Every row gives one point. Each copy is the shape, with its points in the same order, turned, moved and blurred by noise. Say if it was mirrored as well.

Shape (6 x 2):
4  16
-4  3
5  -21
-39  -49
18  19
-20  10
Copy 1:
-4  -22
-5  -6
12  12
-15  55
7  -31
-23  -4
Copy 1 is: mirrored
Copy 2:
-9  5
3  -10
28  -12
42  -59
-5  17
-12  -26
Copy 2 is: only turned
Copy 3, 6 rows:
11  -8
3  0
-22  6
-26  60
1  -24
15  12
Copy 3 is: only turned

Shape, 9 rows:
-16  -14  -5
-16  51  -8
-12  -14  -1
2  20  3
-4  -12  -13
-11  -14  6
-1  2  -10
31  -9  -8
-4  -17  -14
Copy 1:
-17  1  8
33  -10  48
-15  -3  4
23  -7  12
-9  13  5
-14  -9  0
4  7  8
15  18  -21
-12  14  3
Copy 1 is: only turned
Copy 2, 9 rows:
-22  -7  5
42  -16  6
-21  -1  5
13  8  7
-20  1  -7
-22  1  11
-6  4  -3
-10  35  -12
-22  3  -7
Copy 2 is: mirrored
Copy 3 (9 x 3):
5  -5  21
-60  0  3
8  -4  14
-24  5  -11
8  -16  9
7  8  11
-8  -10  1
15  -16  -30
9  -13  8
Copy 3 is: only turned

Shape (9 x 6):
-4  -22  -5  -31  31  23
11  -14  -10  -11  14  -5
27  1  15  18  -7  -19
15  -1  -7  -8  43  33
4  -4  30  12  -39  2
3  28  35  13  -6  -33
0  1  -28  -41  -3  26
-34  11  -1  21  2  -39
5  1  37  -10  -37  -28
Copy 1, 9 rows:
7  -29  -46  -21  -12  7
9  -5  -33  4  4  -8
-2  16  3  9  22  -26
-13  -10  -45  -30  14  18
-2  9  31  4  -13  -19
4  -13  30  18  36  -20
31  -2  -31  -10  -19  31
-7  -27  3  55  18  -3
25  -5  34  11  0  -33
Copy 1 is: mirrored
Copy 2 (9 x 6):
33  -8  7  -21  -42  9
4  -8  -7  -5  -16  -4
-11  -8  -5  1  22  -31
48  -10  -7  -11  -21  -8
-16  3  26  -18  36  -15
-15  26  18  15  11  -49
20  24  -14  -24  -15  35
-14  14  22  53  0  -11
-43  20  19  -17  11  -24
Copy 2 is: mirrored
Copy 3 (9 x 6):
4  -8  -35  -9  -27  -35
14  -8  -16  10  -13  -6
10  -14  11  3  17  24
16  16  -39  -17  1  -33
-21  -14  36  -13  -2  7
-29  -3  2  2  18  38
10  24  -6  -6  -52  -18
-35  -6  -2  60  8  6
-25  -24  17  -8  -9  36
Copy 3 is: mirrored
Copy 4:
-16  13  16  -22  52  -4
-7  7  -4  -18  13  -11
1  -25  -8  -11  -19  -14
15  -2  1  -9  58  -15
-28  -33  10  11  -20  13
-5  -14  24  20  -37  -32
-34  15  -25  -2  44  1
-1  35  17  10  -30  -17
-44  -18  12  5  -35  -11
Copy 4 is: mirrored

Shape, 12 rows:
-20  -20  -4  -11  -22  4  16  -6
17  17  11  17  9  -7  -29  11
-23  -13  25  -18  5  -5  25  12
8  -23  -3  3  9  -7  12  33
4  -12  -3  16  -15  -9  -21  9
26  1  -7  -6  -21  -41  -29  -24
28  17  0  24  7  -37  -12  -23
-10  -32  -7  -24  -22  7  30  -7
48  29  41  -1  25  14  -19  14
-7  -11  0  -9  20  15  10  0
24  4  -5  26  -34  -33  -1  -21
-7  15  -9  -18  -2  -3  27  14
Copy 1, 12 rows:
3  4  13  25  5  -24  18  5
-13  15  -2  -25  -5  29  -24  9
-16  -20  5  -7  25  -14  27  -2
-27  -14  -3  -11  -15  2  20  30
-13  17  15  2  -11  6  -11  24
-8  -1  3  33  1  15  -55  18
-11  -6  -1  16  -10  48  -30  0
7  -14  7  29  1  -34  19  11
15  -16  -15  -60  5  30  -33  -3
-7  -5  -8  -6  -6  -12  16  -12
12  -1  17  36  -7  38  -21  27
-6  -3  -29  9  20  1  22  20
Copy 1 is: only turned
Copy 2 (12 x 8):
-24  0  -3  11  2  18  -34  2
29  -4  -18  -10  23  16  21  -17
-15  -9  -7  -3  28  1  -31  25
-18  -28  -4  -11  14  1  10  12
-5  -4  -9  -6  7  35  10  -19
31  -1  35  -2  2  35  -4  -31
23  12  28  -6  29  15  12  -38
-32  0  4  13  -8  4  -35  23
55  10  -15  -14  18  -3  37  23
-6  -3  -15  -7  2  -12  -16  8
4  26  30  12  14  37  9  -27
-3  -13  -5  31  19  -14  -17  9
Copy 2 is: only turned

Shape (15 x 9):
21  0  4  -16  13  7  23  -1  -1
-2  -42  -2  12  0  51  20  -1  3
-8  -11  -10  -15  -27  -9  20  4  0
2  -9  4  -13  -18  -4  18  3  3
-5  -10  -12  0  7  -5  -25  0  4
6  -19  -13  -16  16  -8  -13  -3  8
2  -9  -10  -8  -13  37  10  -6  -3
2  -18  -9  41  14  -7  18  24  -5
-5  -11  29  -13  15  16  17  0  -6
-10  -3  -13  -10  13  -7  -7  -1  18
5  -1  -9  -18  14  3  1  21  8
-10  -4  -11  5  1  0  9  18  8
32  -2  10  -15  8  -5  6  15  -1
-2  -10  -2  -18  12  -5  -1  3  -8
-8  -8  32  -2  -2  4  16  -1  2
Copy 1:
-25  -14  -26  -8  1  5  -3  13  10
9  -6  -32  7  -17  41  41  9  -11
-11  -10  6  -16  -12  -6  6  7  -25
-11  -10  -4  -11  -10  3  -1  14  -15
12  -1  -13  19  12  -10  -3  -10  -9
-4  -11  -28  17  8  -10  -6  -6  -17
-10  -16  -5  7  -11  20  29  4  1
15  29  -40  -17  -22  -7  11  -6  0
3  -14  -26  -16  11  32  -7  8  0
-7  1  -14  16  4  2  -14  -17  -16
-8  -19  -26  4  -14  -6  -10  -14  -1
2  1  -12  -4  -19  0  -1  -13  -8
-7  -20  -29  -3  -6  -10  -16  16  13
-2  -16  -21  -3  10  -2  -5  -7  -7
6  -3  -9  -17  2  26  -12  16  -4
Copy 1 is: only turned
Copy 2 (15 x 9):
11  11  -4  12  -17  16  16  9  28
-22  -25  -6  -16  -2  -4  0  40  43
-5  35  4  0  12  -10  -2  11  12
0  24  9  -2  3  1  4  6  20
-7  -8  -17  8  7  -3  -6  -17  -2
0  0  -25  10  0  -8  4  -19  17
2  -2  -11  -12  10  8  4  31  19
-33  -5  9  37  -17  3  -23  14  17
14  -10  18  -2  -20  -4  16  10  23
-6  0  -12  18  8  -7  17  -13  3
11  0  -7  26  10  3  7  -4  24
-12  5  4  24  12  -3  -1  8  11
17  12  1  17  -11  21  -1  -11  32
13  4  -9  11  -6  -10  2  -5  10
-1  2  27  -6  -13  -1  11  4  15
Copy 2 is: only turned
Copy 3, 15 rows:
13  1  -4  -8  0  35  -8  -4  8
6  -22  -8  14  -54  31  5  12  37
28  17  10  5  -24  -1  -1  4  -5
20  9  12  0  -16  12  6  3  -1
-9  -4  -9  -13  -8  -19  -2  13  13
-6  9  -6  -26  -10  -1  -10  12  16
13  -18  4  16  -27  19  -15  14  11
19  -2  -46  0  -17  2  31  -8  20
-2  -12  12  -6  -16  29  5  -24  16
-16  12  -9  -7  -10  -4  -7  5  3
-1  -2  -14  -19  -14  12  -7  1  -10
5  2  -19  3  -21  0  7  -1  -5
16  -4  -4  -27  6  26  6  4  -1
5  0  -1  -19  -11  1  -10  -8  9
2  -4  17  4  -13  18  21  -17  11
Copy 3 is: only turned
Copy 4:
4  -29  17  11  7  -4  18  -7  -4
4  -16  60  8  -27  21  17  27  1
6  -6  9  9  -17  -1  -11  -11  28
4  -13  10  19  -14  2  0  -6  13
10  13  5  0  14  8  -5  24  -4
10  -2  15  6  27  6  -7  14  2
5  -3  41  1  -23  -6  4  -1  -11
12  -8  -3  -12  -12  34  37  23  19
5  -39  15  22  -6  -15  15  22  -4
1  9  9  0  21  -7  3  16  9
27  -4  15  8  17  -9  16  6  4
10  5  8  1  -9  -1  15  11  18
20  -19  3  21  12  4  16  -8  -8
18  -15  7  3  11  -6  -4  12  1
-7  -26  2  27  -17  -8  10  22  4
Copy 4 is: only turned
